Each wall is flat, endless, passes through zero and stands at right angles to its row. A trip goes straight from one point to another. List the walls that it crosses, first one first.
In the rows, zero is written as 128.

Walls:
(1): [113 105 130]
(2): [130 106  92]
(3): [117 136 182]
(4): [145 129  86]
(5): [116 130 122]
(6): [117  96 109]
(7): [ 94 156 131]
Trips:
[166 117 141] to [142 184 160] => 4, 7
[107 138 127] to [ 85 140 136] => none
[111 129 175] to [112 183  98] => 5, 1, 4, 3
[119 135  82] to [108 123 155] => 1, 4, 3, 2, 6

Walls:
(1): [106 126 212 125 109 137 114 164]
(2): [ 55 131 147 157 155  76 135  90]
(3): [139  98  92  97  93 131  87 138]
(4): [ 93 110 154 182 141 153 185 168]
(5): [111 120 153 111 115 162 155 138]
(6): [ 81 125 161 149 130  96  94 150]
Trips:
[109 132 138  75 145 166 148 124] to [102 170 122 101 109 116 129 129] => 4, 2, 6, 3
[123  86 107 106 145 157 153 104] to [166 121 126 151 177 166 135 136] => 3, 5
[143  96 130 130  97 107 135 126] to [112  78 115 115 141  86  99  86] => 1, 6, 2
[124  84 123 169 129 121  89 118] to [105 145 140 109 143 108 149 133] => 1, 3, 5

Walls:
(1): [114 102 163 134 144 101 146  91 125 121 122 115]
(2): [122 192  82 124 135  90 105 143 130  89  99 101]
(3): [118 158 170 116 146 125 131 131 132 155 115  86]
(4): [121 114 101  99 109 114  99 163 122 122 128 182]
(5): [103 148 162 163 107 109 111 153 142 143 120 137]
Trips:
[108 129 155 179 173 128  91 146 155 139 145  90] to [162 131 168 140 108 142 143 117 142 119 123 116] => 2
[101 149 127  93 150 137 137 132 144 137 119 205] to [185 122 142 141  71 159  95 142 172  62 153 113] => 2
[110 132 130 123 171 138 207 124 116 137 121 110] to [124 129 114 128 167 146 137 121 140 118 113 120] => 2
[ 84 138 135 150 149 159 148 141 130 171 150  87] to [ 93 137 117 173 125  97 122 115 106 127  88 136] => 2, 3
[123 119 178 184 123 183  92 136 120 107 150  87] to [151 159  89  98 147 142 100 157 119 132 115 155] => 1, 2, 4, 3, 5
[ 95 138 113 123 130 132 131 121 110 186 155 150] to [136 152 133  94  80 139 141 166 132 121 168 138] => 3
[161 179 115 137 137 131 136 181  88 145 127 148] to [151 108  99 105 159 174 119 142  99 127 152 154] => 3, 5, 2
[ 99 129 153 132 105 127 121 129 105 177 167 142] to [151 171 129 141 114 112 126 193 148 128 105 155] => 1, 2

Walls:
(1): [161  86 116 121 131 173 138  79 116 131  86 131 100  63 141 121 127 131
 113 135]
(2): [122 109 175 107 132 131 171 101 134 140 133 155 143 132 155 111  94 134
 122 178]
(3): [ 73 122 114 124 123 146 129 103 150 137 124 144 114 133 142  99 110  64
 152 170]
(4): [115  95  96 121 120 101 100 189 100 167 139 143 137 121 145 133  54 143
  99 111]
(5): [141 100 104 128 135 183 118 150 160 126 110 112 170 175 114 114 160  97
 132 126]
(6): [ 99 106 156 136 126 146  97 148 136 124  71  94 139 101  72 110 139 150
 136 168]
(7): [145 125 165 106 123 136 102 167 114 124 169 143 128 112 130 149 133 107
  95 106]
(8): [137 157 150 147 188 170  92  99 154 147 100 179 102 127 145 110 129 155
 147 133]
(9): [130 125 140 106  95 166 115 111 134  88 129 140  84 110 148 138 137 136
 146 127]
(10): [119 123 136  93 133 133 103 104 165 156 127  81 133 115 109 103 174 159
 143 105]
(11): [122 108 115 152 117 149 108 121 155 150 105 139 139 108 140 143 123 170
 150  82]
(12): [ 94 107 151 135 195 157 125 135  94 126 176  95 163 126 117 129 136  92
 108 141]
Trips:
[114 129 147 167 122 133 142 136 127 136 137  94 144  99 182 144 112 119
 113 118] to [136 131 112 133 125 111 143  92 104 109 113 124 122 125  75 139 134 150
  94 149] => 7, 6, 11, 4, 2, 12
[174 184 157 149 118  55 142 126 121 124 167 121  92 143 103 128 144 162
 187 138] to [174 140 124 128 120 144 138 168 148 150  59 128 145 130  78 135  90 122
 141 197] => 8, 10, 6, 2, 5, 1, 4, 3
[111 125 152  90 114 168  66 121 156  99 145 169 136 105 127 156 181  97
 136 141] to [149 111 139 106 129 133 111 135 114 145  80 129 111 185 156 120 117 157
 149 133] => 12, 2, 7, 4, 3
